Each row of a before or after table is a point. The points were changed in one or more steps. Then noise was added and the rows were shuffled. The steps act on columns, c1 being the first. Name the steps. A step turns or swaps two columns, mirrors them in a line or flattens them onto one, adds a multiple of one to another, or multiplies or shifts one. Angles are multiples of 10 degrees, from the lower column toward the higher: turns from -170 to 170, lines from 10 to 170 but not 90. Use the fewest steps. Two steps may share a column if one is a turn and the other turns, adds or multiplies; they go together, in the order done. Otherwise the lowest column goes first.

Before, 12 rows:
[[-0.18  0.50]
 [-0.43 -0.07]
 [ 0.33  0.56]
 [-0.40  0.43]
 [-0.63 -0.63]
 [-0.01  0.51]
 [-0.43 -0.51]
 [-0.22  0.13]
 [-0.03  0.01]
 [ 0.65  0.09]
 [ 0.11  0.17]
 [-0.72 -0.63]]
After, 12 rows:
[[-0.46  0.14]
 [-0.21  0.09]
 [ 0.03 -0.03]
 [ 0.11 -0.15]
 [-0.29  0.09]
 [-0.43  0.24]
 [ 0.00  0.08]
 [-0.20 -0.03]
 [-0.41  0.14]
 [-0.29  0.08]
 [ 0.61 -0.24]
 [-0.29  0.07]]
Steps: flatten c1 and c2 onto the line at 160 degrees

Before:
[[-0.96 -0.24 -0.98  0.46 -0.08  0.33]
 [-0.35 -0.03  0.37  0.54 -0.94  0.63]
 [ 0.18 -0.95 -0.60  0.47  0.37  0.51]
 [-1.15  0.20 -0.01  0.58 -0.92  0.01]
 [-0.81  0.30  0.26  0.64 -0.29 -0.68]
 [-0.28 -0.37 -0.35 -0.23  0.19  0.56]
 [-0.52  0.04  0.02 -0.19  0.42 -0.42]
 [-0.35 -0.90  0.41  0.00  0.31  0.42]
 [-0.41  0.16  0.15  0.18 -0.11  0.41]
 [-0.56 -0.39 -0.21  0.29  0.15 -0.38]
 [-0.35 -0.16 -0.06 -0.26 -0.58  0.30]]
After, 11 rows:
[[ 0.14 -0.85  0.11 -0.74  0.49  0.47]
 [ 0.27 -0.04  0.33 -0.28  0.73 -0.73]
 [ 0.34  0.00  0.04 -0.34  0.34  0.28]
 [-0.34  0.03 -0.69 -0.11  0.81 -0.81]
 [ 0.41 -0.61 -0.02  0.16  0.26  0.15]
 [ 0.35  0.03 -0.29  0.20  0.66 -0.20]
 [ 0.56  0.39  0.02 -0.01 -0.33 -0.23]
 [ 0.41 -0.03 -0.36 -0.36 -0.22 -0.55]
 [ 0.86 -0.76 -0.36 -0.87 -0.15  0.46]
 [ 0.57 -0.19 -0.05 -0.95 -0.76  0.12]
 [ 0.73 -0.15 -1.20 -0.37  0.36 -0.05]]
Steps: turn c1 and c4 by 160 degrees; turn c3 and c4 by -20 degrees; turn c2 and c5 by -70 degrees; turn c5 and c6 by -70 degrees

Before:
[[ 0.12 -0.05  0.29  0.36  0.31 -0.61 -0.03  0.65 -0.44  0.50  0.53 -0.39]
 [-0.17  0.27  0.81  0.73  0.29  0.50 -0.53  0.16  0.20 -0.04  0.40 -0.15]
 [ 0.24  0.35 -0.25  0.54 -0.53  0.32  0.14 -0.15  0.73 -0.49  0.83 -0.07]
 [-0.61 -0.87  0.11  0.06 -0.25  0.64 -0.49  0.59 -0.63 -0.44 -0.26  0.08]
 [ 0.33 -0.12  0.30 -0.15  0.07 -0.52 -0.41  0.29  0.40  0.56  0.16 -0.02]
 [-0.16  0.41  0.03 -0.13  0.09  0.45  0.48  0.96  0.09  0.59  0.59 -0.05]
 [ 0.74  0.50  0.08  0.62  0.26 -0.34 -0.59  0.90 -0.39  0.44  0.51 -0.18]
 [-0.59 -0.82 -0.38 -0.23  0.44 -0.04 -0.42 -0.40 -0.38 -0.56 -0.41  0.26]
 [ 0.01  0.47  0.72 -0.56  0.09 -0.45 -0.24  0.13 -0.22 -0.44  0.98  0.52]
 [ 0.11  0.43  0.70  0.52  0.23  0.57 -0.59 -0.37 -0.23  0.11 -0.15 -0.33]
 [-0.17  0.16  0.24  0.33 -0.41 -0.55 -0.25  0.13 -0.24  0.17  0.46  0.48]
 [-0.11  0.14 -0.01  0.82  0.13 -0.31 -0.34  0.89 -0.13  0.08 -0.31 -0.13]
 [-0.28 -0.15 -0.24  0.40  0.38  0.07 -0.35  0.00  0.14  0.49  0.39  0.29]
 [ 0.63 -0.72  0.63  0.67 -0.71 -0.08  0.24  0.58 -0.10 -0.81 -0.17  0.95]]
After, 14 rows:
[[ 0.08  0.14  0.25  0.83 -0.27  0.16 -0.35  0.89 -0.13  0.07 -0.33 -0.51]
 [-0.15  0.40  0.01 -0.20  0.23 -0.45  0.49  1.01  0.05  0.70  0.49 -0.48]
 [ 0.49  0.28  0.96  0.39  0.09 -0.58 -0.51  0.16  0.15  0.05  0.32 -0.56]
 [-0.89 -0.82 -0.45 -0.06 -0.40 -0.20 -0.55 -0.46 -0.37 -0.61 -0.31 -0.13]
 [ 0.71  0.42  0.84  0.32  0.21 -0.56 -0.70 -0.42 -0.25  0.13 -0.22 -0.74]
 [ 0.33  0.48  0.52 -0.83 -0.37  0.34 -0.31  0.12 -0.24 -0.26  1.10  0.12]
 [-0.01  0.10  0.36  0.23 -0.05  0.68 -0.37  0.10 -0.21  0.27  0.46  0.06]
 [ 0.47 -0.18  0.18 -0.24 -0.43  0.36 -0.28  0.28  0.38  0.61  0.08 -0.40]
 [-0.36 -0.14 -0.11  0.44 -0.24 -0.30 -0.28  0.03  0.05  0.55  0.32 -0.14]
 [ 0.10  0.34 -0.06  0.61  0.70  0.06  0.32 -0.10  0.76 -0.34  0.87 -0.47]
 [ 1.25 -0.65  0.84  0.44  0.47  0.50  0.23  0.60 -0.11 -0.79  0.01  0.51]
 [ 1.01  0.53  0.30  0.63 -0.41  0.13 -0.69  0.91 -0.42  0.54  0.41 -0.54]
 [ 0.40  0.00  0.37  0.23 -0.61  0.28 -0.21  0.62 -0.43  0.56  0.44 -0.79]
 [-0.53 -0.88  0.13  0.04  0.60 -0.33 -0.73  0.47 -0.65 -0.47 -0.17 -0.31]]
Steps: turn c3 and c4 by -20 degrees; add 0.7 times c3 to c1; turn c5 and c6 by -140 degrees; add 0.3 times c9 to c7; turn c10 and c11 by -10 degrees; shift c12 by -0.40
